Rows are points. The points of each table are mixes of a few directions, plus a little noise. Count the directions of each table, and those that both share. Where both have some left over, give the other angles between the two spaces (their principal angles), to ten degrees, smallest first.
In the rows, 128 means zero.

First:
[[ 95 202 150]
 [111 168 140]
 [123 138 131]
 [159  56 106]
 [123 140 132]
 [155  65 108]]
Second (7 x 3):
[[124 136 131]
 [128  97 133]
 [126 115 132]
 [160 173  84]
 [128  99 133]
 [140  51 129]
 [ 89 224 154]]
Directions: first 1, second 2, shared 1

First (8 x 4):
[[ 63  92 148 153]
 [230 181  93  85]
 [101 105 118 115]
 [115 122 134 136]
 [189 168 124 122]
 [ 98 118 151 155]
 [122 110  98  92]
 [107 127 159 164]]
Second, 7 rows:
[[111 159 123 127]
 [140 123 176  79]
 [109 147  78 177]
 [147  80 104 162]
 [101 198 167  73]
 [157  78 149 116]
 [131 110  99 162]]
Directions: first 2, second 2, shared 0; angles 80, 80

First (8 x 4):
[[192 206 118 118]
 [ 71  63 152  98]
 [106 129 101 175]
 [125  93 135 146]
 [113 158 100 150]
 [117 110 123 152]
 [178 172 147  74]
 [123  93 149 112]]
Second:
[[119 196 175 151]
 [101  61  75 124]
 [172 170 168 117]
 [152 166 160 126]
 [158 114 125 110]
 [129 133 132 128]
 [125 118 119 126]
 [ 66  64  70 143]]
Directions: first 3, second 2, shared 1; angles 60

First (8 x 6):
[[133  91 117  85 138 111]
 [143  94 137 158 117 115]
 [ 99 224 107 145 132 142]
 [132 101 110 115 132  95]
 [126 116 123  82 139 129]
 [123 134 120 101 136 129]
 [139  74 142  85 134 132]
 [128 192 170 249  95 169]]
Second:
[[170  31  95 104 132 140]
 [115 159 139 136 126 125]
 [ 86 224 161 151 123 117]
 [109 173 143 139 125 123]
 [115 158 138 136 127 125]
 [114 161 139 137 126 124]
 [139 103 120 122 129 131]
 [177  14  89 100 134 141]]
Directions: first 3, second 1, shared 0; angles 30

First (9 x 8):
[[159 164 130 146 107 123 160 137]
 [141 161 135 144  97 146 114 105]
 [111  78 113 148 146 154  59 108]
 [ 66 191 125 191  73  81 188 145]
 [ 53  38 120  81 191 116  87 134]
 [130 164 137 128 106 118 157 130]
 [214 140 129 131 125 162 117 120]
 [106 130 149  69 135 122 137 122]
 [173  86 115 114 172 130 133 153]]
Second (7 x 8):
[[120 127 128 125 129 122 133 132]
 [222 130 131 142 115 209  42  75]
 [115 127 126 126 130 119 137 133]
 [173 130 128 136 121 167  88 105]
 [ 65 128 127 119 135  74 185 163]
 [151 129 128 132 124 149 105 116]
 [ 43 126 129 115 140  57 205 176]]
Directions: first 4, second 1, shared 1

First (9 x 9):
[[ 94 103 141 116 113 160 110 129  92]
 [ 76 176 176  66  59 216 155 129 230]
 [136 135 126 131 130 123 134 127 142]
 [159 151 117 136 138 103 143 127 164]
 [178 161 107 150 152  81 150 124 175]
 [193 117  86 178 185  45 123 124  90]
 [149 110 111 151 152  95 117 127  89]
 [ 70  99 152 103 100 184 106 130  90]
 [103 101 134 123 125 146 108 129  78]]
Second:
[[124 128 125 124 129 131 130 124 127]
 [199 127 169 200 110  86 103 176 142]
 [ 21 130  65  20 155 191 165  56 107]
 [134 127 131 134 127 125 126 132 129]
 [ 87 129 103  87 138 152 143 101 120]
 [186 127 161 186 113  94 108 167 139]
 [ 88 129 103  88 139 151 142 101 120]
 [211 127 176 211 107  81  99 184 143]
 [ 97 129 111  97 136 146 139 107 122]
 [135 128 132 135 126 124 126 133 129]]
Directions: first 2, second 1, shared 0; angles 60
